Rows are points. Each copy is the shape, with its points in the same order, turned, moved and blurred by noise. Is it also mirrored, or only turned?

Shape (9 x 3)
[[ 1.8 -0.8  3.0]
 [-3.6 -1.0 -3.1]
 [ 0.2 -4.4  8.1]
 [ 3.3 -0.7  2.0]
 [-1.5  3.9 -1.1]
 [ 4.5  0.3 -1.9]
 [-3.3  4.5  1.3]
 [-0.7 -1.2 -4.7]
 [ 3.3 -0.5 -0.4]]
Copy 1 (9 x 3)
[[ 3.1  0.5  0.1]
 [-3.9 -3.4 -2.4]
 [ 7.4 -3.6  2.6]
 [ 2.9  1.9 -1.0]
 [-3.9  1.3  1.0]
 [ 0.6  3.6 -4.1]
 [-3.7 -0.2  3.8]
 [-3.3 -0.9 -4.8]
 [ 1.3  2.3 -2.7]]
Copy 1 is: only turned
Copy 2 (9 x 3)
[[-0.4  2.6  2.6]
 [-0.9 -4.1 -2.4]
 [-1.3  1.3  8.9]
 [ 0.7  3.7  1.6]
 [-4.0  0.9 -3.3]
 [ 2.6  3.9 -2.2]
 [-6.3  0.5 -1.7]
 [ 1.7 -2.0 -3.7]
 [ 1.7  3.0 -0.4]]
Copy 2 is: only turned
Copy 3 (9 x 3)
[[-1.5 -0.1  2.6]
 [-2.0  5.0 -3.5]
 [-6.6 -1.9  5.8]
 [ 0.0 -1.3  2.9]
 [ 1.6  6.5  0.9]
 [ 3.2 -0.6 -0.4]
 [ 0.0  7.3  2.3]
 [ 0.0  2.7 -4.2]
 [ 1.7 -0.7  0.2]]
Copy 3 is: only turned
Copy 4 (9 x 3)
[[ 0.7  2.7  2.9]
 [-0.7 -3.3 -2.3]
 [-3.7  2.4  8.1]
 [ 1.4  2.5  3.6]
 [-0.5  2.6 -3.7]
 [ 5.8  1.9  1.0]
 [-3.2  3.2 -4.0]
 [ 2.8 -3.0 -2.1]
 [ 3.2  1.7  1.5]]
Copy 4 is: only turned

Shape (9 x 4)
[[-0.6 -2.4 -5.3  0.2]
 [ 5.4  2.8 -3.8  1.9]
 [ 1.7 -2.8 -0.3  2.0]
 [ 0.2 -1.5 -2.0 -2.0]
 [-5.2 -1.1  0.8  0.8]
 [ 4.0 -8.2 -4.4 -1.1]
 [ 0.8 -2.0  0.4 -2.4]
 [ 0.3  0.9  4.9  0.7]
 [-3.7 -5.9  4.2 -0.2]]
Copy 1 (9 x 4)
[[ 0.4 -4.3 -3.8  0.5]
 [-6.1 -2.6 -0.6 -2.7]
 [-0.3 -2.3  1.9  0.2]
 [ 0.8 -0.7 -2.5 -0.5]
 [ 0.7  0.7 -1.4  6.0]
 [ 4.6 -6.1 -0.1 -3.3]
 [ 1.3  0.9 -0.7 -0.6]
 [-1.5  2.9  3.1  2.0]
 [ 5.4  0.8  2.2  5.7]]
Copy 1 is: mirrored
Copy 2 (9 x 4)
[[ 2.8 -6.0 -0.7  0.3]
 [ 7.3 -0.4  3.2  1.9]
 [ 0.4 -3.2  3.3  2.5]
 [ 0.6 -2.9  0.6 -1.3]
 [-3.3 -2.0 -3.2  2.2]
 [ 1.5 -9.1  5.6 -1.4]
 [-0.9 -1.9  2.1 -1.4]
 [-2.4  2.5  2.1  2.6]
 [-7.3 -3.6  0.9  1.8]]
Copy 2 is: only turned

Shape (10 x 6)
[[ -1.6  -2.0   0.8   2.3  -1.1   2.1]
 [ -2.1  -1.1  -2.6   0.0  -0.6  -0.8]
 [  3.1   3.2   0.6  -1.5   1.8  -4.6]
 [  2.5   4.6   0.1  -1.5  -1.6   4.3]
 [ -1.5  -3.6   1.3   5.7   1.5 -10.3]
 [  3.7  -2.0  -1.1  -1.6  -8.5   1.7]
 [ -0.2  -0.8   0.2   0.9  -7.2  -3.3]
 [  2.8  -0.1  -3.6   4.7   1.8   4.6]
 [ -0.2  -3.5   1.0   1.0   1.2   1.3]
 [  1.8   3.0   0.5   0.4  -2.6   3.3]]
Copy 1 (10 x 6)
[[  2.6   1.0  -0.9  -1.8  -0.5   0.8]
 [ -1.0   0.3   0.5  -3.4  -3.0   0.0]
 [ -4.5  -3.9   2.3   1.1  -0.2  -4.5]
 [ -3.2  -2.1   1.1   1.4   2.9   4.3]
 [  2.9  -0.6   0.2  -0.1  -6.9 -10.4]
 [  1.5  -7.9  -2.3  -2.3  -1.6   4.9]
 [  2.8  -5.7   1.5  -0.9  -5.1   1.1]
 [ -2.5   2.6  -5.8   0.8   0.3   1.7]
 [  1.3   0.6  -1.6  -3.0   1.1  -1.5]
 [ -0.9  -1.9   0.2   1.5   1.4   3.7]]
Copy 1 is: mirrored
Copy 2 (10 x 6)
[[ 1.0 -0.8 -1.3 -3.4 -3.2 -3.9]
 [-1.4 -3.0 -2.9 -1.1 -0.1 -1.1]
 [ 1.1 -0.6  2.1  4.7  3.3  0.0]
 [-0.1  5.8  0.3 -1.9  0.6 -1.3]
 [ 1.3 -9.8  0.9  4.1  0.9 -7.1]
 [-5.2  1.4  4.8 -5.0 -1.5 -0.7]
 [-2.8 -3.5  3.6 -3.8  1.9 -3.6]
 [-1.5  4.0 -2.1  1.0 -5.7 -5.4]
 [ 2.2 -1.1 -1.1 -0.4 -4.4 -1.2]
 [-0.3  4.2  0.6 -2.0  0.3 -2.4]]
Copy 2 is: mirrored
Copy 3 (10 x 6)
[[-1.7  1.6  0.5  1.1  3.5  1.0]
 [ 0.5  1.1  0.1  1.4  1.4 -2.7]
 [ 3.7  0.7 -2.5  0.4 -5.7  0.0]
 [ 0.5  7.2 -2.8 -2.9 -0.8  2.4]
 [ 2.4 -8.8 -1.2  6.2 -0.9 -1.2]
 [-4.2  1.3 -6.9 -4.3  2.3 -0.6]
 [-4.2 -1.5 -5.4  0.9 -0.1 -1.4]
 [ 5.3  3.8 -1.8  0.3  6.3  2.9]
 [ 1.2 -0.3  1.4 -0.8  2.7  1.7]
 [ 0.0  5.7 -3.0 -1.3  0.2  3.4]]
Copy 3 is: only turned
Copy 4 (10 x 6)
[[ 1.5 -2.6 -0.2  0.4 -0.8 -1.7]
 [-0.1 -0.8 -2.8 -2.2 -3.1 -0.7]
 [-1.0  4.9 -2.1  2.1 -3.1  4.8]
 [ 3.4 -3.9 -3.6  4.3 -1.8  5.5]
 [-1.5  8.6  3.7 -1.5 -3.0 -4.5]
 [ 5.1 -4.3  3.9 -2.7 -1.0  6.2]
 [ 5.9  1.4  2.0 -3.6 -2.6  2.4]
 [-1.1 -5.4  0.5  5.1 -4.5  0.1]
 [-1.4 -1.8  0.1  0.3  0.6 -0.5]
 [ 3.8 -3.1 -1.9  3.6 -1.3  3.7]]
Copy 4 is: mirrored
